Each row is a point. The points of each table are mixes of a few directions, plus a little noise. How many directions does each table use, and how many do they share? Where both have some left over, give the other angles between the two spaces (their principal angles), to ten degrees, smallest first.

First:
array([[-0.03, -0.82],
       [ 0.03,  0.68],
       [ 0.00,  0.07],
       [ 0.00,  0.07]])
Second:
array([[-0.03, -0.63],
       [ 0.04,  1.10],
       [-0.01, -0.24],
       [ 0.00,  0.11],
       [-0.01, -0.18],
       [ 0.00, -0.16]])
Directions: first 1, second 1, shared 1

First:
array([[-0.05,  0.23, -0.08, -0.35],
       [ 0.36,  0.44, -0.02, -0.35],
       [ 0.67,  0.38,  0.10, -0.03],
       [-0.65, -0.36, -0.10,  0.02],
       [-0.34, -0.69,  0.09,  0.71]])
Second:
array([[ 0.16, -0.62,  1.07, -0.67],
       [ 0.07, -0.27,  0.47, -0.29],
       [-0.05,  0.20, -0.35,  0.22],
       [-0.06,  0.23, -0.39,  0.24],
       [-0.05,  0.20, -0.35,  0.22],
       [-0.07,  0.26, -0.45,  0.28]])
Directions: first 2, second 1, shared 0; angles 90

First:
array([[ 0.41,  0.96,  0.00, -0.52, -0.09, -0.09],
       [ 0.50,  0.25,  0.57,  0.06,  0.24,  0.33],
       [-0.50, -0.51, -0.36,  0.11, -0.12, -0.24],
       [ 0.22,  0.54,  0.25, -0.45,  0.10, -0.27],
       [-0.29, -0.65, -0.35,  0.54, -0.15,  0.33],
       [-0.34, -0.60, -0.09,  0.26,  0.01, -0.05]])
Second:
array([[-0.27,  0.61, -0.37,  0.61,  0.88,  0.03],
       [ 0.29,  0.02, -0.03, -0.06, -0.38,  0.32],
       [ 0.48, -0.01, -0.01, -0.16, -0.68,  0.50],
       [-0.37, -0.60,  0.39, -0.40,  0.04, -0.72],
       [ 0.09, -0.07,  0.04, -0.09, -0.19,  0.06],
       [ 0.33,  0.19, -0.14,  0.07, -0.30,  0.45],
       [-0.54, -0.15,  0.12,  0.03,  0.62, -0.65]])
Directions: first 3, second 2, shared 1; angles 90

First:
array([[ 0.03,  0.04,  0.04, -0.05, -0.03,  0.14,  0.09,  0.02,  0.07],
       [-0.21, -0.39, -0.33,  0.42,  0.26, -1.17, -0.78, -0.16, -0.58],
       [ 0.15,  0.26,  0.23, -0.29, -0.17,  0.80,  0.53,  0.11,  0.40],
       [-0.22, -0.40, -0.35,  0.45,  0.27, -1.24, -0.81, -0.17, -0.62],
       [ 0.10,  0.17,  0.15, -0.19, -0.12,  0.53,  0.35,  0.07,  0.27],
       [ 0.10,  0.18,  0.16, -0.20, -0.12,  0.56,  0.38,  0.08,  0.28],
       [ 0.07,  0.12,  0.11, -0.14, -0.09,  0.38,  0.25,  0.05,  0.19]])
Second:
array([[-0.27, -0.49, -0.43,  0.55,  0.33, -1.52, -1.00, -0.21, -0.76],
       [ 0.01,  0.02,  0.02, -0.03, -0.02,  0.07,  0.05,  0.01,  0.03],
       [-0.06, -0.10, -0.09,  0.11,  0.07, -0.31, -0.21, -0.04, -0.16],
       [ 0.08,  0.15,  0.13, -0.17, -0.10,  0.46,  0.31,  0.07,  0.23],
       [ 0.25,  0.45,  0.40, -0.50, -0.30,  1.38,  0.91,  0.19,  0.69],
       [ 0.08,  0.15,  0.13, -0.16, -0.10,  0.45,  0.30,  0.06,  0.23],
       [-0.08, -0.13, -0.12,  0.15,  0.09, -0.41, -0.27, -0.06, -0.21],
       [-0.02, -0.04, -0.04,  0.05,  0.03, -0.13, -0.08, -0.02, -0.06]])
Directions: first 1, second 1, shared 1

First:
array([[-0.95,  0.29, -0.45, -0.71,  0.43,  0.92,  0.45,  0.19,  0.24,
        -0.41,  0.48],
       [ 0.12, -0.03,  0.05,  0.09, -0.05, -0.11, -0.06, -0.02, -0.03,
         0.05, -0.06],
       [ 0.34, -0.10,  0.16,  0.26, -0.15, -0.33, -0.16, -0.07, -0.08,
         0.15, -0.17],
       [-0.70,  0.21, -0.33, -0.52,  0.31,  0.68,  0.33,  0.14,  0.17,
        -0.30,  0.35],
       [ 0.85, -0.25,  0.40,  0.63, -0.38, -0.82, -0.40, -0.17, -0.21,
         0.36, -0.43],
       [ 0.60, -0.18,  0.28,  0.44, -0.27, -0.58, -0.28, -0.12, -0.15,
         0.25, -0.30],
       [-0.56,  0.17, -0.27, -0.42,  0.25,  0.54,  0.27,  0.11,  0.14,
        -0.24,  0.28],
       [-0.80,  0.24, -0.38, -0.60,  0.36,  0.78,  0.38,  0.16,  0.20,
        -0.34,  0.40],
       [ 0.46, -0.14,  0.22,  0.35, -0.21, -0.45, -0.22, -0.09, -0.11,
         0.20, -0.23],
       [ 0.65, -0.20,  0.31,  0.48, -0.29, -0.63, -0.31, -0.13, -0.16,
         0.28, -0.33]])
Second:
array([[-0.16,  0.08, -0.04, -0.05,  0.01,  0.07,  0.09,  0.03,  0.00,
        -0.10,  0.14],
       [ 0.74, -0.35,  0.16,  0.21, -0.06, -0.32, -0.40, -0.11,  0.00,
         0.44, -0.64],
       [ 0.36, -0.16,  0.08,  0.09, -0.04, -0.15, -0.20, -0.05, -0.01,
         0.21, -0.31],
       [ 1.19, -0.56,  0.27,  0.35, -0.09, -0.52, -0.65, -0.16, -0.01,
         0.70, -1.04],
       [-0.52,  0.23, -0.11, -0.16,  0.04,  0.22,  0.29,  0.07,  0.00,
        -0.31,  0.45],
       [-0.41,  0.20, -0.10, -0.12,  0.04,  0.18,  0.23,  0.05,  0.00,
        -0.25,  0.36],
       [ 0.64, -0.30,  0.14,  0.18, -0.05, -0.28, -0.35, -0.09,  0.00,
         0.38, -0.55],
       [-1.17,  0.55, -0.26, -0.34,  0.11,  0.51,  0.64,  0.16,  0.01,
        -0.69,  1.02],
       [-0.68,  0.31, -0.16, -0.19,  0.06,  0.29,  0.37,  0.09,  0.01,
        -0.40,  0.58]])
Directions: first 1, second 1, shared 0; angles 30

First:
array([[-0.50, -0.78,  0.86,  0.41,  0.48,  0.15, -0.19, -0.12,  0.24,
        -0.07, -0.61, -0.14, -0.10,  0.44],
       [-0.17,  0.10,  0.21, -0.19,  0.68, -0.19, -0.16,  0.26,  0.02,
        -0.11,  0.07,  0.04,  0.49,  0.18],
       [-0.07, -0.62, -0.21,  0.59, -1.34,  0.25,  0.01, -0.51, -0.26,
         0.31, -0.43, -0.07, -1.22, -0.22],
       [-0.63, -0.27, -0.10,  0.07,  0.00, -0.50, -0.60,  0.23, -0.65,
         0.21, -0.12,  0.20, -0.26,  0.10],
       [-0.05,  0.52, -0.17, -0.49,  0.76, -0.43, -0.21,  0.46, -0.16,
        -0.10,  0.43,  0.17,  0.74,  0.05],
       [ 0.46,  0.27, -0.28, -0.06, -0.42,  0.24,  0.37, -0.18,  0.19,
        -0.02,  0.18, -0.07, -0.08, -0.23],
       [ 0.17,  0.22, -0.05, -0.15,  0.16,  0.02,  0.11,  0.07,  0.11,
        -0.08,  0.15, -0.01,  0.24, -0.03],
       [ 0.78,  0.52, -0.26, -0.18, -0.28,  0.44,  0.65, -0.21,  0.50,
        -0.14,  0.33, -0.13,  0.20, -0.29]])
Second:
array([[ 0.15, -0.14,  0.01,  0.07,  0.42,  0.18,  0.36,  0.52,  0.48,
         0.06, -0.12,  0.06,  0.20, -0.01],
       [ 0.45, -0.89, -0.45, -0.37, -0.30, -0.67,  1.44,  0.06,  0.52,
         0.08, -0.40,  0.44,  0.27, -0.44],
       [-0.29,  0.05, -0.47, -0.13,  0.06, -0.10, -0.15, -0.73, -0.53,
        -0.20, -0.14, -0.29, -0.37, -0.33],
       [ 0.71,  0.28,  1.41, -0.06, -1.31, -0.11, -0.17,  0.05,  0.44,
         0.11,  0.79,  0.44,  0.70,  0.90],
       [-0.40,  0.03, -0.38,  0.17,  0.43,  0.10, -0.34,  0.16, -0.33,
         0.05, -0.16, -0.15, -0.36, -0.16],
       [-0.43, -0.08, -0.25,  0.16, -0.33, -0.28, -0.56,  0.18, -0.61,
         0.23,  0.00,  0.12, -0.45,  0.00],
       [-0.28,  0.31, -0.13,  0.08,  0.41,  0.29, -0.40, -0.26, -0.26,
        -0.16, -0.01, -0.36, -0.20, -0.08],
       [ 0.16,  0.18,  0.18,  0.02,  0.33,  0.31,  0.11, -0.03,  0.28,
        -0.16,  0.03, -0.16,  0.21,  0.06],
       [-0.07,  0.23,  0.11,  0.11,  0.26,  0.26, -0.25,  0.05,  0.01,
        -0.07,  0.07, -0.15,  0.00,  0.08]])
Directions: first 3, second 4, shared 1; angles 60, 90
